Every row gives one point. Examples show where two turns around zero, p and q, send a point. Write where each new point lands after one turn and then the other. Backwards means that the second turn is done in reverse. Each puzzle has new turns, and all numbers are rounded.
In the rows, 128 means zero.

Turn p:
[100 154 142] -> [ 98 153 139]
[100 144 122] -> [ 98 139 122]
[173 110 135] -> [175 117 134]
[ 97 139 114] -> [ 95 132 115]
[188 111 117] -> [189 116 115]
[110 110 138] -> [113 111 143]
Turn q:
[119 100 172] -> [123 104 175]
[117 162  91] -> [118 164  92]
[138 139 141] -> [144 135 137]
[151 145  95] -> [145 137  89]
[143 101 161] -> [143  98 158]
[100 120 108] -> [ 95 129 117]
Where do these land?
p, then q: [113 107 136] -> [115 112 146]
p, then q: [141 100 169] -> [153 106 167]
q, then p: [126 162 119] -> [129 158 110]
p, then q: [120  87 107] -> [108  86 122]
p, then q: [115 177 139] -> [126 180 131]
p, then q: [153 135  98] -> [140 124  90]

Turn p:
[129 148 155 141] -> [131 156 145 142]
[154 122 120 137] -> [154 119 121 135]
[101 108 106 110] -> [ 99 103 114 112]
[169 183 103 142] -> [179 171  98 113]
[119 144 127 166] -> [125 153 109 156]
[123 116 141  94] -> [117 112 154 106]
[101  75 144 105] -> [ 91  81 155 131]
Turn q:
[129 119 163 149] -> [130 104 155 149]
[137  99 134 210] -> [142  92 116 206]
[130 145 108  95] -> [129 153 118  95]
[146 100 132 101] -> [132  99 120  97]
[140 150 130 118] -> [144 144 138 117]
[ 92 160 120 101] -> [ 99 170 139 109]
[122 124 109 122] -> [120 134 110 123]
Where do these land?
q, then p backwards: [133 128 106 125] -> [129 140 110 134]
p, then q: [ 92 123 122 140] -> [ 98 143 119 145]
q, then p: [112  81 127 141] -> [100  96 107 147]
q, then p: [103 107 102 122] -> [ 99 123  99 117]
p, then q: [145 139 147 126] -> [147 127 148 126]
p, then q: [169 130 130 161] -> [175 122 118 148]
p, then q backwards: [141 188 161  80] -> [134 190 145  73]

Turn p:
[138 129 151 158 117  91 142 161] -> [115 150 152 155 105 104 142 160]
[137 159 102 122 142 125 155 162] -> [134 157  96 133 136 141 156 158]
[140 152 149 109 159 148 138 124] -> [148 149 143 110 158 154 129 134]
[126  96 143 127 118 130 134 133] -> [122 101 147 124 117 125 133 137]
[ 88 119 126 105 165 111 114 111] -> [105 119 124 104 176 103 124 114]
[145 126  89 131  97 142 112 149] -> [134 119  86 136  92 138 114 138]
[155 105 135 143 117  96 125 102] -> [154 117 148 143 111  89 126 117]
[ 98 109 154 125 103 142  88 105] -> [ 99 105 150 109 114 128  91  95]
[148 136  89 152 161 154 123  96] -> [165 121 100 162 161 143 113 107]
[106 148 143 109 101 140 150 139] -> [105 143 134 105 110 154 153 122]
Turn q:
[175 133 101 136 117 112 110 102] -> [177 112 114 125 123 107 118  97]
[112 125 121 155 107 124  88 148] -> [110 124 123 146 113 104  84 132]
[ 66 128 134 125 149 101 128 146] -> [ 70 150 116 124 152 107 134 147]
[116 116 120 135 148 135 151 138] -> [115 123 112 141 135 141 149 143]
[119 143 153 165 142 133 149 104] -> [127 154 142 170 140 132 149 113]
[120  97 119  78 111 130 126 131] -> [108  98 132  80 115 136 132 130]
[147 139 168 116 115 147  95  80] -> [145 134 178 120 137 143 105  79]
[127 137 112 122  97 107 150 145] -> [132 136 120 114  95 104 143 145]
[164 118 141 108 127 129 150 144] -> [157 111 145 113 127 139 146 154]
[136 145 111 140 167 161 134 142] -> [141 139  97 148 144 167 122 141]
Where do these land?
q, then p backwards: [138 127 137 125 176 117 105 145] -> [127 124 122 124 183 136 114 133]
p, then q: [126 118 152 136 206 148 131 128] -> [129 123 129 151 197 158 116 158]
q, then p: [126 126 138 148 114 121 148 127] -> [121 137 143 146 114 125 144 128]
q, then p backwards: [142 121 137 132 102 107 139 123] -> [142 111 140 127 115 104 140 118]
q, then p: [138 120 157 120 110 114 136 138] -> [122 135 158 115 117 121 135 148]
p, then q: [125 125  94 132 103 104 133 150] -> [121 128 101 127  94 100 140 135]
q, then p: [107 172 147 123 103 119 113 122] -> [119 178 134 108 121 123 116 106]
q, then p backwards: [112 112 129 111 107 103 141 122] -> [109 113 137 110 111 102 139 129]
p, then q: [129 124  90 121 117 225 138 123] -> [128  76 105 143  98 205 113 102]
q, then p backwards: [144 136 115 118 111 104 145 115] -> [144 127 121 106 114 105 142 113]
p, then q: [121 128 112 141 157 146  79 116] -> [123 113 104 135 161 126  87 105]

Turn p:
[162 107 109 133  92 136 142 150 139] -> [150 109  89 150 118 145 139 148 108]
[185 186 129 127 125 145 113 143 141] -> [184 162 117 106  88 152 114 119 114]
[146 116 138 136 119 133 148 109 122] -> [139 112 127 134 120 118 157 118 122]
[114 100 199 128 154 132 106 121 151] -> [128 114 191 153 106 114 126 139 174]
[110 103 142 122  96 153 120 137 101] -> [ 99 102 148 142 122 156 140 138 105]
[169 102 108 105 122  95 137 119 125] -> [146  91  95 120 121  93 119 137 112]
[113 117  92 132 193 147 120 115 112] -> [115 132 129 144 162 115  90  69 135]
[102 125 125 151 106  76 130 127 122] -> [ 96 148 118 125 138  95 145 165 121]
[ 90 124 137 116 179 151 142 140 112] -> [123 125 169 133 177 138 111 102 141]
[ 89 199 102 132  94 112 121 120 156] -> [101 187  97  74 126 154 140 145 148]
Turn q:
[135 140 120 158 103  96 128 164 191] -> [150 138  89 112  83  70 129 141 123]
[102 140 147 143 198 190 139 132 109] -> [ 93 104 154 171 157 136 128 158 195]
[110  84 140 163 107 122 152 117 112] -> [ 98  95 115 153 107 134 149 107  98]
[120 109  83 126 114 170 122 137 115] -> [116 131 104 139 111 176  95 140 135]
[166 138 150  60 126 102 145 108 112] -> [166 132 151  81 173 151 161 114 113]
[107 142 109 100 171 107 133 110 131] -> [109 147 124 105 169 120 124 105 158]
[164 115 141 166 129 146 102 148 109] -> [142 113 134 171 129 123 112 165  99]
[140 119 160 122 113 111  99 113 154] -> [165 115 147 125 119 103 120 102 113]
[ 97 132 114 132 111 130 131 151 106] -> [ 91 132 129 114 107 140 120 143 121]
[139 160 116 111 108 105 130 101 141] -> [149 171 131 109 126 126 142 106 124]
Where do these land?
q, then p backwards: [161  89 154 125 145  94 127 148 113] -> [141 101 114 104 125 109 168 142  89]
p, then q: [108 132 153 117 164 122 149 131 102] -> [134 103 155 126 164 104 143 118 134]
p, then q: [102 106  74 113 122 140  85 104 147] -> [103 142 115 131  94 135  74  88 150]
p, then q backwards: [183 141 153 166 135 138 152  99 132] -> [155 143 155 144  94 117 142  91 174]
q, then p: [102 193 101 111 115 136  98 129 122] -> [136 161 153  81  99 164 120 150 147]
p, then q backwards: [155 118 169 122 122  96 176 117 132] -> [161 142 182 126 134 116 149 149 156]
p, then q: [ 99 141  97 148  88 151 105 117 112] -> [ 83 149 142 129 100 162 126 124 157]
q, then p backwards: [111 105 152 137 147 106 126 153 154] -> [138  97 123 104 136  97 132  98 123]
q, then p: [119 154 112 111  96 187 103 123 132] -> [142 141 132 132  73 181 138 138 137]
p, then q backwards: [141 100 115 130 147 111 160 158 134] -> [171 112 133 138 164 128 118 133 135]
